Every row gives one point. A path goes straight from each point to the next, and from the last back to the first. The post is the endless flat space through its rows: a point in 2 columns, a line in 3, a plane in 4, and so on, so that a path can go around it. How many times does the path go around the post? Going back the other way cancels.
(in the rows, 128 means zero)

Post (2 x 3):
[[126 138 160]
 [111 153  92]]
Path (21 x 3):
[[ 94 112 144]
 [118 124 113]
 [173 128 129]
 [134 177  85]
 [124 169 141]
 [ 81 183 106]
 [108 134 159]
 [111 101 146]
 [134 121 103]
 [174 166 145]
 [125 201 113]
 [ 89 196 116]
 [ 75 126 115]
 [ 86 100  97]
 [145 103 111]
 [129 136 106]
 [152  82 160]
 [161 119 118]
 [157 170 144]
 [102 184 114]
 [ 97 158  99]]
Times around: 3

Post (10 x 11):
[[102 119  99  85 118 140  86 166  98 118  50]
 [ 99 119 108 174 171 151 138 150 142 164 191]
 [114 134  78  82  94 135 137 139 145 143 129]
 [144 118 149 115  92 151 103 115 132 125 127]
 [125 134 131 156 150 149 146 116 137  44 133]
 [160 145 147  88 130  78 132 135 160  99 147]
 [157 152 185   7 142 156 156  60 149  73 144]
 [116  89  69 172 131  86  94 128  91 183 164]
 [ 72 133 125 153 136 145 175 171  56 116 149]
 [109 139 145 142 141 116 173 123 141 113 105]]
Path (30 x 11):
[[ 86 137 128 130 187 137 138 113  90  88 163]
 [ 94 149  91 158 164 138 142 160 148 148 152]
 [152 160 119 101 141  96 144 149 119 172  97]
 [149  90 129 157 135 134 161  83  81 110 107]
 [117  85 124 128 156 107 172 137 158 103 154]
 [116 107  93  79  85 125 119 128 158 108 154]
 [100  94 124 139 144 106 148 139 130  80 144]
 [140  97 118  98 145 109 146 121 103 133 141]
 [147 139 127 106 182 151 149 127 132 109 144]
 [173 154 133 103 133 128  92 129 104 108 115]
 [111 131 107 150 124 163 103 108 142 110 102]
 [ 75 162 101 103  82 105 125 141 111 103 129]
 [108 157 115 121 115 143 150 145 127 138 121]
 [141 125  97 109 115 110  84 184 109 192 116]
 [127 121 137 140 100 122 148 169  80  97  85]
 [134  86 112  99  89 140 155 129 167  95 162]
 [102 127 127 120 152 112 131 162 157 113 148]
 [108 137 144 110 124 124 106 159 125 116 147]
 [ 93 156  97 148 163 105 121 137 124 161 122]
 [125 145 123 141 103 147 152 142 153 162 115]
 [176 131 103 119 138 149  82 192 148  76 119]
 [ 97  76 108 151 170 197 152 158 116 126  99]
 [ 99 108 145 148 144 150 143 135 156 123 114]
 [140 139 184 130 121  83 130 114 174 109 139]
 [152 150 124  83  70 102 110 115 164 123 129]
 [153 160 123 125  77 144 113 117 109  87 104]
 [145 134 155 144 117 139 158 124 118 144 151]
 [127  87  97 137  86 152 124 126 109 148 142]
 [116 113 115 117 110 144 110 164 163 105  99]
 [123 126 144  75 123 118  93 129 148 124 176]]
Times around: 3
